Rows are points. To make a cloud, some directions were put in groups of two or more. Within a group, all points are equally far from the middle, so they leave a hole (a ring in 2 directions, a hollow ball in 3). The other directions are filled evenly. Then the cloud was stretched, turned, moved and blurred a little. Count the holes, and give their numbers of directions, smallest first.

Cloud (14 x 2):
2.1, -4.3
-6.2, 0.6
0.7, -4.9
-6.3, 0.7
-3.7, 4.1
-1.0, 5.3
3.1, 4.9
4.2, 4.1
-6.2, 1.0
0.0, 5.5
5.2, 2.1
5.2, 2.8
-6.3, 0.5
-6.2, 0.8
Holes: 1 (2)

Cloud (13 x 2):
-3.3, 3.8
-2.6, -4.3
-2.2, 8.0
-1.7, 8.6
-3.0, -1.6
0.2, 2.7
-2.7, 4.7
-1.2, -6.1
-0.5, 6.3
-3.4, 4.2
-2.8, 5.0
-1.4, -1.8
-2.1, 6.4
Holes: 0

Cloud (20 x 3):
-2.3, 0.8, 3.0
-3.6, -5.0, -8.4
-2.6, 4.9, -2.7
3.0, 6.3, 0.4
3.9, -3.7, -4.7
-1.0, 5.1, 7.5
6.1, 9.2, 5.4
-0.6, -3.9, -8.6
2.7, 3.0, -3.9
-8.4, 1.1, 1.6
-1.3, 2.1, 2.2
-1.1, 0.5, -3.0
0.7, -0.1, -2.3
-3.0, 0.6, -2.3
-3.4, -2.7, 2.3
0.4, 0.5, 7.0
-3.0, 0.3, 8.1
4.4, -6.0, -0.6
-3.9, 3.3, 2.5
3.7, -3.5, -3.1
Holes: 0

Cloud (21 x 3):
-2.0, 7.0, 2.7
-5.4, 1.0, 0.1
-2.8, -3.2, -5.3
-4.1, 1.3, -7.4
-1.1, 2.0, -6.3
0.6, -5.0, 4.0
-0.4, 0.9, 1.2
-2.8, -4.5, 0.5
1.8, 1.3, 0.5
-2.7, 4.9, -0.8
1.5, 4.7, 6.0
-4.3, 3.5, 3.7
1.0, 2.2, 4.3
-6.6, 2.0, -0.2
-4.6, 1.8, -6.1
-2.3, 3.0, -5.7
0.8, -7.6, -0.1
1.6, 3.3, 11.5
2.4, 5.0, 2.3
-7.7, 1.4, -1.5
5.1, 1.1, 8.6
Holes: 0

Cloud:
-3.8, -5.2, 4.4, 2.1
-5.4, 2.7, -5.5, 4.9
2.1, -0.3, -4.9, 4.8
1.1, -0.6, 2.4, -2.3
-3.8, -1.2, 1.3, -2.9
-4.7, 0.2, -5.3, -2.4
4.0, -5.1, 4.5, 2.1
-2.7, -6.3, 2.1, 1.0
-5.1, 6.5, -6.0, 2.6
-1.8, 1.5, -5.0, 5.8
6.2, 3.2, 4.8, 5.5
6.4, -1.7, 0.0, -0.7
-2.6, -1.0, -0.6, -3.4
-7.6, -3.7, 2.0, -1.2
-6.4, 3.4, -6.1, 3.9
-4.2, 4.9, 2.1, 2.1
7.1, 3.0, -4.4, 4.7
-4.7, 1.7, -6.0, 4.6
0.8, 8.1, -1.6, 3.7
4.6, 2.6, 5.4, 2.5
-0.7, -0.3, 4.5, 6.6
6.3, 5.3, 2.8, 5.8
-6.5, 0.5, 3.5, -0.1
-5.0, -3.1, 4.8, 3.4
7.0, 2.4, -4.4, 4.5
7.0, -0.6, -2.5, 0.5
2.5, -2.8, 6.3, 4.7
-0.2, 2.4, -3.3, 7.2
3.9, 3.1, 5.1, 2.3
5.2, -1.6, 2.8, -1.0
Holes: 2 (2, 2)
